Each row is a point. Each copy is the shape, with its points in the same order, turned, moved and blurred by noise. Say if it was mirrored as well.
In the rows, zero is written as 128.

Shape:
[[168 171  86]
 [134 108 111]
 [102 137 146]
 [155  86 152]
 [119 134 100]
 [172 153 160]]
Copy 1:
[[149 189 125]
 [123 130 168]
 [114 100 124]
 [165  93 170]
 [107 140 144]
 [179 116 109]]
Copy 1 is: mirrored
Copy 2:
[[ 99  40 139]
 [148 105 133]
 [100 134 126]
 [149 125 174]
 [117  94 110]
 [ 97  94 191]]
Copy 2 is: mirrored
Copy 3, 6 rows:
[[200 147 112]
 [124 120 111]
 [117 131 167]
 [110  76 119]
 [138 150 121]
 [172  94 157]]
Copy 3 is: only turned
Copy 4, 6 rows:
[[179 179 153]
 [151 109 140]
 [103 126 130]
 [163 100  95]
 [142 134 163]
 [151 166  86]]
Copy 4 is: mirrored

Shape:
[[109 141 167  79]
 [150 167  98 162]
 [126 109 186 104]
 [164 145 167 165]
 [134 147 103 120]
 [109 138 118 107]
 [ 77 101 150 163]
 [113 100 137 116]]
Copy 1, 8 rows:
[[151  74 125 103]
 [142 169 129 176]
 [130  60 151 136]
 [155 104 148 199]
 [130 149 135 134]
 [122 127 125 116]
 [ 75  89  99 165]
 [ 99  99 143 132]]
Copy 1 is: mirrored
Copy 2, 8 rows:
[[103  95 157  74]
 [134 176  99 130]
 [ 87  71 136 104]
 [ 80 131  74 131]
 [152 142 121 105]
 [141 128 154 106]
 [ 95 118 172 167]
 [130  95 146 133]]
Copy 2 is: mirrored
Copy 3, 8 rows:
[[ 84 137  98 168]
 [155 201 135  98]
 [108 123 132 183]
 [153 189 177 171]
 [132 165 115 111]
 [111 145 115 120]
 [ 93 132 197 132]
 [119 114 143 129]]
Copy 3 is: mirrored

Shape, 10 rows:
[[133  98 105 123 109  90]
 [107 149 101 127 155  25]
 [103 191  90 114 154 147]
 [112 123 135 136 115  60]
 [115 104  96 112 142 146]
 [156  96 112 133 117 120]
 [132 141  88 121  59 141]
 [169 102 100 133 155 151]
 [108 154 134  74 103 154]
 [154 101 126  67 156 126]]
Copy 1, 10 rows:
[[148  95 112 157 117  99]
 [156 136 109 150 191  41]
 [114 182  83 114 169 133]
 [140 127 146 162 137  59]
 [108  96  97 132 143 138]
 [145  99 125 161 124 131]
 [134 144  73 160  72 125]
 [139  97 110 151 151 170]
 [113 153 115  87  94 126]
 [160  92 128  88 142 131]]
Copy 1 is: only turned
Copy 2:
[[123 122 128 120 118  84]
 [ 99 171  89 161 176  62]
 [134 160  67 156 124 175]
 [ 92 141 140 142 147  85]
 [142  98  96 116 129 138]
 [148 101 138 137 110  98]
 [120 145 115 114  56 131]
 [182  89 115 156 114 126]
 [137 160 127  95 119 179]
 [189 124 131 103 156 124]]
Copy 2 is: only turned

Shape (11 x 8):
[[152 129  89  98 225 155 144 143]
 [116 143  90 130 120 173 108  90]
 [121 131  89 101  96 175 121 144]
 [119  99  76 118  79  41 133  99]
 [128 176  88 120 105 170 124 158]
 [148 115 187 150 118 169 134 112]
 [206 104 167 123  78 124  81 118]
 [110 110 123 108 134 153 126 143]
 [139 108  96 146 129 170 121 152]
 [121 106 126 149  85 159 127 107]
 [117 123 123 137 106 133  93 142]]
Copy 1, 11 rows:
[[103 134  94 100 215 125 134 108]
 [ 90 156 110 113  94 176 140 109]
 [110 158 100 116 106 141 161 164]
 [153 129 106  95  41  60 137  76]
 [132 202 100 135 111 147 161 152]
 [137 107 177 137 122 166 119 151]
 [190 100 130  86  79 151  76 169]
 [ 99 130 120 125 129 118 133 148]
 [127 123  94 143 134 158 145 134]
 [126 114 129 137  72 156 145 135]
 [128 139 111 141  91 129 108 144]]
Copy 1 is: only turned
Copy 2 (11 x 8):
[[178  84  65 128 192 112 138  95]
 [ 97  98 104 104 111 165 138  99]
 [123 101 112 112 106 160 145 155]
 [124 143 132 115  35  53 168  93]
 [136 132  97 120 103 171 115 157]
 [ 89 100 169 172 151 157 127 107]
 [139  87 228 115  92 136 101 112]
 [109 105 119 124 153 122 142 145]
 [126  72 104 143 116 134 115 141]
 [ 82  90 137 144  90 148 143 131]
 [103 114 140 114 111 115 108 134]]
Copy 2 is: only turned

Shape (15 x 9):
[[ 96 138 109 178 133 142 126 126 179]
 [130  95 153  86 139 148 133  89  79]
 [173 119 165 102  82 129 166 127 132]
 [146 154 129  82 176 151  90 104 141]
 [132  89 127 102 157 154  90 102 123]
 [ 96 168 136 142 169 133 169 152 186]
 [144  96 195  76  99 126 135 116  85]
 [112 169 126 148 186 142 164 139 163]
 [168 164 151 116 112 120 168 159 104]
 [146 142 128 148 161 159 167 176 148]
 [150 119 143 101 115 123 157 157 106]
 [ 97 144 105 180 150 127 104  98 135]
 [ 89 173 117 153 150 195 117 126 153]
 [180 113 161 122 105 140 173  91 106]
 [159 100 196 132 126 138 101 102  99]]
Copy 1 (15 x 9):
[[ 92 180 113 144 111 177 128 161 148]
 [108  65 124 135 117 124 135  85 115]
 [150  88 179 149 117 113 121 144 164]
 [ 69 107 124  88 124 160 101  94 172]
 [ 74  87  99 122 118 140 101 116 125]
 [ 83 168 146 127 151 185 174 160 180]
 [117  62 171 140 121  74 133 109 118]
 [ 91 162 132 129 162 196 161 130 172]
 [158 121 186 113 157 127 135 120 157]
 [118 133 152 129 179 190 132 161 149]
 [139  97 159 112 148 124 137 142 133]
 [ 95 187  85 136 114 158 121 115 132]
 [ 72 170 145 123 109 216 125 119 128]
 [158  81 153 172 127 125 122 104 157]
 [ 93  99 148 166 139  94  88  98 124]]
Copy 1 is: only turned
Copy 2, 15 rows:
[[111 118  67 175 162 106 148 131 142]
 [156 145 144  74 152 153 117 112  97]
 [163 119 162 146  87 151 132 109 118]
 [184 167 109 112 175 130 112 115 179]
 [157 134 122 100 186 128  91 133 130]
 [126 150  98 166 150 105 206 141 169]
 [137 147 184  90 105 167 109 112 107]
 [150 166  84 158 160 108 197 143 150]
 [170 161 123 135  66 143 154 133 126]
 [166 145 101 166 131 128 175 181 135]
 [157 133 138 113  91 131 140 147 121]
 [112 150  48 143 169 103 124 116 122]
 [128 138  50 149 180 163 159 136 161]
 [178 133 148 142 111 152 131  99  79]
 [136 171 155 136 141 160  80 119  96]]
Copy 2 is: only turned
Copy 3 (15 x 9):
[[111 101  99 171 136 136 179 149 134]
 [ 98 169 127  92 152 155  85  96 118]
 [157 148 162 109  94 137  99 125 158]
 [131 131 150 122 195 108 138  92  92]
 [ 99 126 106  96 167 119 119  88 115]
 [147 101 141 161 170 167 173 181 123]
 [104 156 174  73 110 153  73 109 131]
 [151 108 127 174 182 168 154 159 111]
 [169 142 166 143 106 143  89 150 105]
 [179  92 112 144 140 164 130 152 105]
 [147 140 140 106 114 140  90 151 116]
 [ 79 119  99 189 151 127 147 131 113]
 [124 121 109 165 149 161 197 115  83]
 [148 162 139 132 114 156  77  98 163]
 [ 92 110 154 117 119 149  80  72 132]]
Copy 3 is: mirrored

Shape, 17 rows:
[[160 122 121 147 145 133 156 119 167  96 162]
 [138 135 115 156 140 152 202  99 156  98 116]
 [163 115 121 153 123 131 103 114 163 104 108]
 [150 133 149 154 148 116 121 149 137 109 164]
 [163 107 125 154 127 159  91  15 141 105  98]
 [162 121 129 147 114 209 101 136 117 113 165]
 [155 128 118  99 126 113 198 127 163  93 150]
 [124 130 115 130 230 162  90 146 122  98 153]
 [145 140 145 133 111 114 131 133 120 112 165]
 [108  95 133 158 126 201 116 137 157 133 139]
 [146 129 129  62 114 112  87 131 113 149 121]
 [118  92 177 111 110 113 106 138 140  87 166]
 [ 71  61 128 136 110 135 105 144 130 169 163]
 [ 47 134 117 111 136 112 109 123 163  98  94]
 [142  89 117 146 122 124 108 148 118  97 159]
 [162 135 151 120 108 192  95  80 130 112 166]
 [105  54 144 152 191 127 136 115 111 134 121]]
Copy 1, 17 rows:
[[135 153  78 155 116 139 136 113 158  96 141]
 [154 160  65 113 138 120 148  82 118 103 119]
 [161 123 112 131  74 117 114 133 143 108 133]
 [126 163 129 165 109 129 128 133 165 100 118]
 [159 125 118  90  51 124  97  85  93 141 194]
 [164 142 139 185 108 161 145 143  80  99 153]
 [133 158  32 138 140 154 117 118 150  89 100]
 [145 139 176 148 178 153  96 115 176  98 169]
 [100 155 111 158 111 136 130 152 133 112 114]
 [175 107 137 143 116 166 174 126 123 134 133]
 [127 135 128 144  98 168  50 176 127 145  93]
 [ 77 138 131 130  83 185 139 144 157  96 108]
 [109  81 139 168 106 174 167 127 144 178 106]
 [122  99 122  56 155 144 122 164 159 135 107]
 [109 111 132 174 105 138 131 122 145  93 136]
 [144 167 124 144  81 181 132 148  83 117 175]
 [133 115 163 145 131 146 128  42 160 138 113]]
Copy 1 is: mirrored
Copy 2:
[[172 114 140 103 104 173 106 179 137 123 123]
 [178 119 107 132 124 197 129 171 135 132  84]
 [145 146 109 115 113 136  65 176 138 123 124]
 [140 122 156  95 129 147 101 182 105 115 150]
 [158 121  97 176 106 152  18 115 154 104 108]
 [ 84  76 111 135  86 164  74 186 106 118 153]
 [198 118 148 108  84 151 154 176 123 143  97]
 [113 120 107  51 115 183  94 112  74  95 157]
 [143 119 164 130 119 128 117 183 103 118 145]
 [ 72  92 105 117 112 166 100 162 159 113 122]
 [124 125 135 118  88  69 103 121  96 159 143]
 [119 126 185 103  81 109 107 168 129  82 120]
 [ 78  82 133 107 127  94 144 137 174  92 149]
 [107 202 124 118 108 138 155 113 147 105 115]
 [132 108 125 109 108 116 110 179 120  80 155]
 [113  84 148 162  74 161  50 146 118 124 137]
 [130  84 108  70 159 124 106 109 138  72  93]]
Copy 2 is: only turned

Shape:
[[106 160 150 147 112 161 158 143 135 119 125 105]
 [138  88 100 169 129 104  60  97  54 110 108  78]
 [ 94  96 142 166 112 134  93  92  47 101 127 161]
 [114  87 150 174 153  78 106  90  78 132 103 137]
 [127  85 106 169  88 129 133 134 107 106  94  92]
 [ 98 165 137 126 148 114 179 126  81 145 155 144]
 [120 126  49 123 129 125 140 151 139 159  84 142]
 [125 104 142 146 126 121 103  81  75 136  94 110]
 [154 134 148 130  99 170 157 179 143 146 164 126]
 [ 72 132 151 156 137 124 111  67  87 159 153 151]
 [155 149 156  89 118 163 151 151 133 109 127 128]
 [131 103 144 138  48 108 112 127  91 121 110  85]
 [110 133  83 104 163  92 165 101 160 125 148 135]
 [152 115 132 131  99 155 180 106 109 133 134 100]
 [ 89 104 128 100 147 140 157 140 118 144 135 113]]
Copy 1 (15 x 12):
[[106 117 131 155  95 157 192 134 149 130 165 116]
 [137  80  67 182 138 142  97 153  66 139  81 108]
 [132  54 107 160 140  91 110 124  77 123 171 115]
 [130  91 120 173 142  80 103 130  97 157 106 145]
 [113  65  90 161 143 152 151 143 155 129 110 111]
 [104 132 133  99 105  90 189 126  92 118 151 145]
 [127 132 100 127 191 165 178 153 148  96 122 178]
 [146 106  98 153 145 116 117 139 104 160 125 104]
 [107 104 163  95  82 184 167 160 163 118 158 127]
 [109 116 118 137 123 101 126  92  68 160 176 146]
 [138 140 162 120 106 154 164 162 155  97 160  90]
 [110  88  57 140 106 140 111 150 161 133 135  86]
 [ 87 173 145 127 161 131 165  92 129  87 111 150]
 [126  99 125 105 121 157 174 115 146 140 121  85]
 [ 76 132 148 123 157 135 170 152 122 138 147 117]]
Copy 1 is: mirrored
Copy 2, 15 rows:
[[ 77 135 164 102 127 175 145 138 143 135 104 129]
 [150 135 110 202 170 149 140 118  69  98 151 110]
 [102 112 163 160 197 137  88  93  95  84 166 150]
 [113 122 133 169 202  99 142  87  90  94 108 135]
 [101 111 105 173 121 161 148 121 125  94 121 141]
 [ 86 138 172  58 178 121 168 117 117 113 137 144]
 [ 72 169  67 115 130 109 148 167 122 121 131 174]
 [111 134 137 161 155 129 132  81  81 123 128 134]
 [131 129 170  89 107 163 155 160 165 141 101 182]
 [ 81 140 187 141 204 101 134 100 110 143 158 135]
 [127 153 151  65  99 155 110 127 143 128 100 144]
 [119 132 164 182  83 145 149 109 109  83 127 139]
 [ 99 163 101  76 161  77 169 127 166 123 138 110]
 [123 132 139 105 115 164 164  82 151 131 132 152]
 [ 99  98 135  84 130 112 144 131 116 141 137 134]]
Copy 2 is: only turned
Copy 3, 15 rows:
[[105 174 147 151 112 164 103 131 159 117 148 150]
 [ 82 102 113 182 112 101  91 140  60 131  47 117]
 [ 93  71 111 186  56 154  97 120 107 147  91 141]
 [ 81  77 135 201 123 135 147 132 111 145  81 135]
 [ 98 120 131 154 104 110  96 159 124  70 108 111]
 [143 143 169 192 105 166 123 114 114 143 147 187]
 [150 149 112 146 138 128 150 202 108 103 103 189]
 [113 105 137 173 110 137 107 142 124 137  57 126]
 [136 160 144 103 103 145 103 155 147 143 190 139]
 [108 111 107 215  99 171 122 112 145 188 101 172]
 [140 164 168  88  98 164 109 115 140 118 138 153]
 [105 124 166 149  70  76  82 151 151 111  82 123]
 [150 152 103 155 162 118 164 103 114 113 131 198]
 [161 145 141 157 117 143  94 125 140 111 124 107]
 [144 114 141 146 140 141  89 125 132 125 132 187]]
Copy 3 is: mirrored
Copy 4, 15 rows:
[[102 146 169 159 120 151 158 128 132 121 133 103]
 [209  65 178 113 156 158  97  94 115 114  72 148]
 [141  83 186  84 179 169 136 148  88 144 105 164]
 [187  92 184  97 164 122 167 136 122 149  65 152]
 [161  76 146 162 143 179 165 115 123 101  96 125]
 [125 177 154 104 128 122 157 158  78 134 100 103]
 [133 151  72 138 144 154 168  82 133 127  80 134]
 [174 106 189 105 133 165 148 117 122 128  81 164]
 [132 145 118 156  94 172 154 151 134 156 164  89]
 [135 133 202  68 152 137 162 110  85 176 103 133]
 [121 154 128 126  92 159 144 157 152 108 153 132]
 [145  57 162 135  84 182 144 128 114 116  85 127]
 [145 158 108  79 135 101 191  92 119 100 120  97]
 [167 141 154 136  96 182 179 130 102 106 135 120]
 [134 157 142  94 135 171 170 130 140 119  98  83]]
Copy 4 is: only turned

Shape, 15 rows:
[[149 112 147 111 103 166 102 106 181  98 104 207]
 [139  99 148 123 124 181 105 154 169 145 163 141]
 [110  95 150 142 117 153 171 157 145 114 121 107]
 [ 98 178 115  79 119 118 182 147 182 105 165 162]
 [ 93 134  82 127 150  77 110  85 169 151 111 140]
 [145  81 117 145 123 134 112 113 131  84 123 122]
 [145 146 119 164 203 172 108 115 121 132 146  97]
 [152 123 132 107 137 116 101 122 156 130  97  96]
 [148  71 114 130 178 152 112 134 125 124 150 149]
 [134 119  88 153 126 163 157 144 106 131  89 103]
 [122 119 138 147 156 110 125 156 135 146 141 146]
 [110 125 116  96  54 146 138 150  81  92  98 164]
 [ 55 121 137 102 104  91 147 153 137  94 156  73]
 [ 99  97 110 119 184 151 152 116 121 130 121 172]
 [119  73 137 133 143 151  65 189 167 113 121 155]]
Copy 1:
[[144 117 140  81 146 158 186 107 175  94 148 143]
 [159  90  99  97 124 181 131 163 126 127 151 125]
 [115  60 107 144 132 137 108 138 109 115 147 170]
 [ 61 162  70  97 137 135  91 136 159 106 146 158]
 [117 127  60 134 186  98 144 106 156 149  87 104]
 [158  87 127 115 144 131 128  81 105 134 119 140]
 [165 137 122 142 183 140 118 159  78 196 136 135]
 [156 114 113 140 128 136 129 123 145 155  77 143]
 [172 106  95  84 146 127 147 138  73 140 132 134]
 [110  96 111 179 143 149 147 115  68 139 120 153]
 [146 117  95 134 141 104 123 159 110 118 134 111]
 [ 56  99 151 119  91 146 157  87 109  98 122 122]
 [ 68  65  93 118 125 110  42 120 130 135  99 130]
 [110 108  92  93 170  98 171 148  87 140 133 146]
 [172  79 124  88 152 163 131 164 111  79  99 105]]
Copy 1 is: mirrored
Copy 2:
[[140  97 153 108  93 151  90 190 136  84 129 223]
 [140  75 143 142 126 163 135 153 180 148 108 170]
 [114  68 154 158 125 107 155 138 106 134 108 141]
 [ 97 166  84 162 120 142 185 161 119  91  97 186]
 [136 149  87 144 156 114  81  89 129  93 129 161]
 [127  97 153 144 100 121 102 149 145 111 165 122]
 [156 145 179 160 162 159 128 107 160 171 168 136]
 [154 110 138 137 126 164 104 111 123 104 108 119]
 [165  86 145 166 150 135 115 160 173 132 154 142]
 [153 110 164 197 100 107 125 104  88 149 136 154]
 [162 122 146 131 167 105 137 129 159 118 101 142]
 [140 129 122 144  45  94 110 191  83 145  98 154]
 [ 65 126  95 151 116 115 140 129 105 129  76  92]
 [153 113 134 170 186 105 106 174 118 131 145 184]
 [136  72 164 160 123 130  84 175 194 117  72 144]]
Copy 2 is: only turned
Copy 3:
[[196 172 115 137 208  87 169  99 148 143 102 164]
 [161 150 139 138 121 112 145 113 187 109 114 190]
 [ 97 161 161 106 153 138 133 133 178  91  96 139]
 [ 82 237 111 107 131 109 145 117 123 161  78 165]
 [ 97 132  79 134 155 162 108 105 116 188 130 156]
 [126 116 101 129 180 111 144 122 160  99 131 121]
 [ 91 126 151 181 130 132 181 128 163 116 191 147]
 [121 138 122 154 164 101  86 122 166 143 131 125]
 [155 134 112 105 131 120 166 133 167 118 180 144]
 [113 133 153 147 155 154 145 185 137 100 109 112]
 [112 122 151  96 126 118 144 121 156 159 135 165]
 [138 158 137 104 170  85 130 155  72  80  71 138]
 [ 43 163 109  75 136 113  91 122 141  78 107 161]
 [145 163 138  95 154 172 165 127 118 137 166 149]
 [158 125 113 103 185  94 139 153 189 122 143 212]]
Copy 3 is: only turned
Copy 4:
[[164 116 139  95 112 167 125 148 217  78 146 156]
 [120 113 131  83 109 196 119  93 120  77 148 113]
 [137 101 124 113 147 148 178 133  81  80 142 140]
 [ 64 153 117  75 137 129 169 150 151 118  94 173]
 [110 101  80 139  97  98 161 135 182 130 103  83]
 [172 118 112 111 140 122 144 119 131 105 175 113]
 [130 135 115 156 152 154  79 103  92 132 127  86]
 [168 149 101 116  79 139 147 133 118 126 131 100]
 [141  93  93 112 139 162 107 101 135 134 179 118]
 [137 128 113 186 129 143 172 108 103  99 158 142]
 [ 98  90 118 124 107 144 129 145 114 128 150 108]
 [133 118 140 132  91  96 165 114 132  78 168 221]
 [106 114 105  71 113  74 183 136  70  92 111 135]
 [115  68  91 141 150 142 132 107 151 138 128 153]
 [139  80  81  88  90 160 100 146 121  58 185 123]]
Copy 4 is: only turned
